Rows are points. To make a cloud, some directions were put in groups of two or more. Within a group, all points are equally far from the middle, so they leave a hole (a ring in 2 directions, a hollow ball in 3). The other directions are filled evenly. Then the cloud was stretched, turned, moved and blurred a little. Count the holes, and give their numbers of directions, smallest first.
(in the rows, 100 means zero)

Cloud:
83, 65
93, 139
75, 71
81, 133
130, 66
143, 82
93, 59
103, 141
132, 132
146, 105
65, 94
107, 142
77, 130
73, 125
Holes: 1 (2)

Cloud, 22 rows:
134, 104, 132
109, 146, 49
147, 103, 51
136, 144, 105
96, 114, 140
148, 96, 101
116, 62, 119
91, 87, 95
99, 89, 60
118, 124, 101
159, 144, 117
155, 98, 75
147, 85, 104
121, 82, 113
135, 118, 113
57, 134, 107
65, 116, 129
140, 84, 111
124, 124, 103
148, 86, 101
117, 61, 152
108, 79, 62
Holes: 0

Cloud (26 x 4):
80, 83, 125, 83
125, 98, 93, 170
136, 134, 97, 106
77, 69, 68, 88
143, 116, 102, 94
136, 105, 59, 139
125, 88, 106, 76
69, 117, 72, 108
66, 90, 94, 157
52, 94, 107, 127
118, 98, 88, 171
128, 111, 139, 100
103, 32, 91, 123
128, 134, 128, 119
143, 103, 63, 136
115, 93, 75, 171
89, 117, 56, 118
95, 86, 133, 84
53, 106, 97, 105
137, 109, 60, 134
83, 125, 67, 114
72, 77, 129, 96
150, 66, 85, 112
129, 92, 143, 124
135, 74, 90, 85
75, 54, 57, 143
Holes: 2 (2, 2)

Cloud (53 x 6):
46, 119, 100, 74, 106, 165
110, 113, 56, 97, 152, 106
84, 55, 49, 117, 57, 168
42, 68, 87, 123, 97, 115
103, 125, 66, 142, 81, 87
114, 54, 113, 150, 74, 136
53, 132, 66, 103, 107, 73
112, 129, 52, 131, 85, 96
101, 81, 144, 140, 77, 107
104, 98, 124, 46, 82, 72
79, 81, 43, 75, 59, 115
55, 61, 83, 113, 79, 140
100, 90, 45, 87, 119, 101
140, 122, 139, 92, 107, 129
77, 90, 120, 35, 106, 149
65, 139, 96, 50, 123, 122
86, 65, 94, 106, 73, 113
94, 108, 105, 119, 45, 134
61, 86, 92, 61, 87, 132
124, 90, 98, 143, 70, 82
79, 101, 105, 61, 141, 95
57, 84, 105, 75, 107, 127
76, 81, 87, 77, 105, 141
81, 100, 94, 66, 134, 134
68, 70, 94, 109, 91, 67
132, 120, 105, 98, 78, 127
114, 144, 100, 82, 89, 93
95, 101, 28, 62, 95, 135
59, 102, 120, 65, 139, 103
86, 113, 71, 86, 143, 86
126, 64, 98, 99, 129, 126
107, 71, 109, 73, 108, 158
131, 113, 122, 98, 82, 140
156, 102, 101, 91, 79, 123
45, 120, 84, 125, 81, 148
132, 77, 52, 83, 104, 112
85, 101, 130, 139, 63, 91
114, 156, 81, 47, 96, 132
70, 116, 96, 143, 117, 115
72, 114, 132, 86, 168, 112
111, 125, 92, 98, 60, 137
75, 69, 121, 85, 83, 127
125, 123, 147, 76, 97, 68
68, 80, 63, 81, 44, 87
97, 68, 112, 77, 108, 168
64, 140, 142, 64, 115, 159
111, 111, 108, 117, 68, 170
102, 114, 152, 106, 87, 93
26, 113, 72, 112, 96, 101
95, 76, 130, 121, 72, 83
81, 123, 37, 126, 77, 138
51, 116, 127, 126, 141, 110
124, 93, 131, 103, 76, 121
Holes: 1 (2)

Cloud:
108, 93, 124, 61, 137, 146, 105, 112
105, 145, 76, 127, 127, 112, 101, 69
85, 97, 51, 102, 78, 96, 139, 91
94, 132, 152, 77, 45, 114, 46, 49
38, 81, 85, 135, 134, 98, 61, 89
133, 78, 109, 141, 124, 99, 114, 78
118, 120, 55, 133, 52, 126, 133, 120
80, 117, 55, 133, 116, 36, 134, 96
121, 122, 74, 122, 41, 68, 126, 25
115, 92, 66, 96, 114, 79, 74, 116
78, 53, 75, 119, 120, 92, 51, 56
139, 67, 63, 110, 83, 70, 132, 37
131, 112, 132, 97, 55, 104, 65, 110
117, 101, 35, 158, 147, 77, 136, 103
139, 94, 100, 99, 73, 62, 56, 59
81, 63, 94, 120, 139, 134, 117, 120
109, 70, 93, 91, 77, 95, 102, 115
121, 80, 49, 128, 128, 34, 111, 72
105, 58, 68, 83, 116, 44, 125, 61
112, 65, 82, 80, 108, 86, 121, 61
82, 88, 76, 155, 84, 74, 113, 111
110, 30, 73, 115, 96, 74, 131, 77
125, 133, 133, 83, 105, 132, 128, 147
92, 92, 82, 82, 147, 108, 104, 154
150, 150, 63, 88, 51, 68, 112, 50
91, 78, 100, 59, 71, 88, 126, 19
91, 68, 114, 75, 125, 105, 122, 40
119, 81, 100, 138, 131, 106, 107, 129
124, 119, 84, 98, 48, 66, 104, 39
136, 91, 101, 103, 123, 48, 36, 82
143, 80, 85, 41, 98, 93, 84, 115
97, 80, 110, 57, 102, 102, 156, 131
111, 127, 111, 113, 80, 118, 93, 125
59, 63, 90, 87, 142, 107, 70, 104
89, 138, 41, 106, 101, 91, 128, 132
110, 95, 62, 112, 140, 90, 108, 60
79, 89, 93, 122, 158, 57, 59, 110
73, 63, 71, 86, 91, 119, 78, 74
91, 46, 66, 114, 77, 93, 126, 102
92, 142, 92, 98, 57, 83, 85, 76
173, 119, 121, 131, 84, 101, 65, 90
125, 101, 102, 117, 34, 93, 143, 103
97, 139, 47, 94, 48, 61, 78, 103
128, 90, 67, 144, 99, 87, 86, 60
103, 58, 95, 40, 85, 112, 99, 118
77, 69, 72, 91, 118, 74, 62, 131
102, 124, 101, 152, 70, 114, 105, 86
79, 103, 72, 143, 116, 73, 108, 129
131, 68, 34, 129, 92, 101, 84, 99
87, 94, 93, 123, 60, 105, 136, 71
157, 107, 90, 121, 51, 139, 121, 43
129, 79, 50, 67, 89, 109, 118, 129
113, 77, 51, 119, 75, 60, 99, 43
136, 142, 84, 86, 57, 49, 107, 73
88, 98, 95, 121, 95, 111, 139, 68
166, 97, 117, 80, 64, 113, 103, 100
155, 105, 148, 94, 41, 86, 129, 56
90, 53, 91, 88, 82, 108, 114, 90
114, 136, 40, 112, 51, 57, 92, 65
156, 86, 105, 101, 83, 106, 129, 98
112, 64, 79, 102, 76, 90, 100, 33
110, 74, 125, 72, 78, 122, 135, 146
85, 94, 72, 123, 116, 102, 150, 117
112, 93, 92, 106, 82, 77, 63, 140
94, 92, 87, 167, 111, 84, 125, 130
126, 107, 131, 89, 80, 47, 105, 44
133, 136, 112, 138, 116, 97, 54, 110
112, 109, 71, 80, 105, 99, 97, 157
116, 85, 76, 123, 89, 66, 75, 142
132, 122, 66, 122, 44, 63, 124, 103
77, 106, 111, 135, 113, 95, 118, 74
54, 81, 114, 86, 121, 94, 99, 75
91, 98, 80, 134, 93, 100, 61, 66
88, 101, 141, 118, 91, 105, 87, 84
167, 125, 88, 124, 78, 71, 126, 113
Holes: 0
